Each row of a before or after table is a point. One or more steps were done to the points. Then noise was added and the rows were shuffled. The steps act on columns, c1 being the first. Write out the steps. A step turns or swaps two columns, mirrors them in a line or flattens them onto one, adds a multiple of one to another, or multiplies or shifts one. Angles are multiples of 10 degrees, from the lower column toward the higher: turns from -170 to 170, lines from 10 to 170 but not 90. Use the fewest steps. Two steps may share a column if one is a turn and the other turns, adds or multiplies; they go together, in the order done. Otherwise the lowest column goes first.
In the rows, 128 means zero.

Before (14 x 3):
[[191 126  78]
 [125 156 142]
 [106 149  86]
 [109 155 145]
 [118  47 131]
 [144 116  94]
 [106 149 121]
 [149 133 143]
 [107  88 122]
 [166 101  96]
 [129  94  97]
 [194  51 143]
 [176 143 107]
 [176 125 145]]
After (14 x 3):
[[149 104 153]
 [167  71  77]
 [110 125 155]
 [129  64  78]
 [118  17 133]
 [177  95 156]
 [126 125 150]
 [191  96  49]
 [103 118 120]
 [194  20 151]
 [108  58 119]
 [105 118  61]
 [175 113  92]
 [144  86  73]]
Steps: shift c2 by -30; multiply c3 by 1.6

Before (13 x 6):
[[158 129 109 151 158  38]
 [ 99 135 152 154 122 127]
 [103 104 169 136 182 172]
 [130  89 217 141 198 127]
 [143 143 185 134 183 163]
 [127 109 157  97  97 122]
 [177 136 121 150 149  53]
 [166  98 166 159 157 162]
 [123 152  88 128 133  54]
 [128 120 191 147  96 148]
 [124 113 114 104 104 155]
 [194 155 112 136 180  29]
 [132  86 147 151 180 161]]
After (13 x 6):
[[158 188 135 113 128  31]
 [164 151 128 104 131  53]
 [104 131 105 111 121 128]
 [ 64 163  99 137 177 174]
 [119 145 156 114 110  56]
 [146 137  94 111 169 163]
 [ 98 151 110 114 190 164]
 [104 184  91 143 142 163]
 [148  92 118 166 132 120]
 [151  95  82 132 119 147]
 [135 154 136 100 140  38]
 [ 82 168  66 145 200 124]
 [139 100 143 148 129 156]]
Steps: add -0.7 times c5 to c1; turn c2 and c5 by -60 degrees; turn c3 and c4 by 160 degrees; multiply c3 by 0.7

Before (11 x 11):
[[127 141 228 171 121 160 156 102 155  84 146]
 [130 104 147 163 130 145 183 123  99 141 134]
 [127 102 187  93 125 105 101 117 126 142 148]
 [143 148 156 164  85  83 213 105 117  58 150]
 [ 75 178 132 146 115  91 133  69 137 113 155]
 [188 130 162 226 120 114 125 150 143 131 170]
 [131 210 110 164  86 111 135 115  91  80 156]
 [ 85 101 121 119  95 149 156 138 120  64 142]
 [134  90 143 166 149 124 139 127  60 106  52]
 [183  73 159 171 142 144 128  85 106 136 112]
 [148 146 152 140 184 103 149 123 138 123 151]]
After (11 x 11):
[[183  86 155  95 152 134  91 156 105 136  84]
 [ 74 172 137 138 115 114 155 183 135 114  93]
 [149 156 131 126 189 110 124 154 137 124 134]
 [130 145 143  99 138 126  71 153 100 141 127]
 [188 128 162  55 133 111 132 199 142 129 169]
 [126 156 224 104 154 226 115 174 155  85 114]
 [132 105 136  64 153 157  95  93  60 105  90]
 [126  91 183 168 147  84 131 129 128 142 128]
 [143 199 168 113  98 189  75 172 117  58 118]
 [131 194 126 113  79 185 179 173  91  79 129]
 [ 85 124 135 140  92 246  91 129 119  64 145]]
Steps: mirror c2 and c7 in the line at 20 degrees; turn c3 and c5 by 20 degrees; turn c8 and c11 by 60 degrees; turn c4 and c8 by 150 degrees; add -1.5 times c10 to c6
